Each point is reached from the start by the listed moves, each made once or not at all, plus a little noise. Say if it took an odd or an even number of moves. Then give how often each move was made.

Moves:
(1): [  8.8 -30.1  -1.0   6.6]
(2): [ 25.1   8.9  30.4 -14.6]
Start: [ 8.5 -3.2 -0.1  1.1]
Points:
[ 7.7 -3.4 -0.1  1.1] => even (0, 0)
[ 34.0   5.2  29.8 -13.5] => odd (0, 1)

Moves:
(1): [ 20.0   7.3   5.7   6.6  21.3  12.5   1.3 -14.9   1.0]
(2): [  7.1  23.9   3.3  30.2 -11.0  -3.7   0.9  15.5  -1.1]
(3): [-10.0   6.0  21.5  -4.1   6.8  -7.8   4.7  11.9 -21.3]
(4): [-12.8 -14.8  -1.5  17.6  12.2  -7.3  16.8   0.3  10.5]
(5): [  2.1  18.8 -20.0  -2.6  18.6   4.4  -1.7  15.8   4.0]
(6): [-23.7  25.7  12.4  13.8   9.0  16.1   0.3 -21.9  12.7]
Start: [  4.9  -1.2 -11.4  -1.5  -0.8  15.2   2.3 -15.7 -11.1]
Points:
[ 12.2  25.0  -5.9  29.5 -11.6   9.7   3.9   0.5 -13.6] => odd (0, 1, 0, 0, 0, 0)
[-13.6  10.2 -11.5  11.3  38.0   4.1  19.8  11.8 -17.6] => odd (0, 0, 1, 1, 1, 0)
[ 14.3  10.7 -27.2  20.4  52.1  25.1  18.6 -15.2   4.1] => odd (1, 0, 0, 1, 1, 0)
[-41.0  17.4  18.3  26.1  26.1  14.4  23.5 -23.7 -11.3] => odd (0, 0, 1, 1, 0, 1)

Moves:
(1): [  8.8  -2.7   1.5  15.0  20.6   6.7   3.9   3.8  -2.1   5.8   7.8 -12.4
  -9.5  -2.2]
(2): [  8.2  -2.3   3.7 -10.9   2.9   3.7   5.8  -3.7  13.2   3.6  26.4  -5.8
  -7.4 -12.1]
(3): [-12.5  -7.0  -1.6  -0.8   4.0   4.8  -3.4 -18.4   3.5  -2.6  -8.0  -9.8
  -1.9  -7.7]
(4): [  4.4  17.5   4.2   0.2  17.2   3.8   1.6 -20.2  18.8 -13.6  -3.4  19.5
  15.3 -10.6]
(5): [ -6.6  32.5   4.2 -19.7  -3.8 -10.1   2.4   5.1  14.5  -9.6 -23.2   6.7
  17.8  -4.7]
(6): [-9.4 -0.5 -8.3 -1.6  5.4 -7.1 -3.3  4.1 -6.8  0.1  1.3 -0.7 -0.6 -4.9]
(7): [  2.1  14.1   6.1   5.8  -0.2   5.0  -5.3   0.0  -4.3  -2.2 -12.2  15.3
   6.8  -9.0]
(8): [  8.0   4.1  -5.4  -2.8   0.0  -1.8  -5.5 -15.9  -6.1  13.8   0.7  -4.0
  -2.0   7.8]
(9): [  0.8   8.2  12.9  -1.8  16.5   2.6   7.4  -2.3 -10.3 -19.1  -3.8  11.0
   0.4  -6.1]
(10): [  1.3 -29.1   7.1   6.2  -4.9 -32.2  -0.6  42.2 -16.2  12.6   3.8  -6.1
   2.3 -10.5]
(11): [-13.6   1.6   7.3  -0.2   4.2  -7.0 -12.9   6.8  -0.1 -19.9  -6.7  -4.7
  -3.8   0.2]
Start: [  4.5 -15.1  11.4   1.4  -9.7   9.2  14.7   7.6  -2.5 -13.7   5.5  -0.4
   6.2  -5.8]
Points:
[ -7.6  16.8  26.0 -29.6  -6.5  -5.0  11.9  15.6  25.1 -40.1   3.3  -4.1
  14.0 -23.7] => odd (0, 1, 0, 0, 1, 0, 0, 0, 0, 0, 1)
[ -5.4 -43.6  30.8   4.6   6.8 -15.1  18.3  29.3 -23.5 -21.9  -2.0  -5.4
   6.0 -29.6] => odd (0, 0, 1, 0, 0, 0, 0, 0, 1, 1, 0)
[ 17.1  26.4  46.5   5.3  34.3 -16.8  23.5  36.2  -1.9 -39.5 -24.3  34.1
  41.5 -49.1] => even (1, 0, 0, 1, 1, 0, 1, 0, 1, 1, 0)
[  3.0   5.0  35.4 -20.1 -10.2 -33.0  -1.4  42.8  -1.5 -15.6  -6.2   0.5
  20.0 -33.3] => even (0, 1, 0, 0, 1, 0, 1, 1, 0, 1, 1)
[-14.7 -51.3   9.2   5.0  -5.4 -25.3   8.7  34.7 -22.3  -4.7   3.2 -18.5
   5.9 -30.3] => odd (0, 0, 1, 0, 0, 1, 0, 0, 0, 1, 0)
[ -2.6  53.7  19.3  -1.9  34.1  -2.1  -4.8 -10.4  11.6 -38.5 -30.0  19.9
  29.4 -31.5] => odd (1, 0, 0, 1, 1, 1, 1, 1, 0, 0, 1)
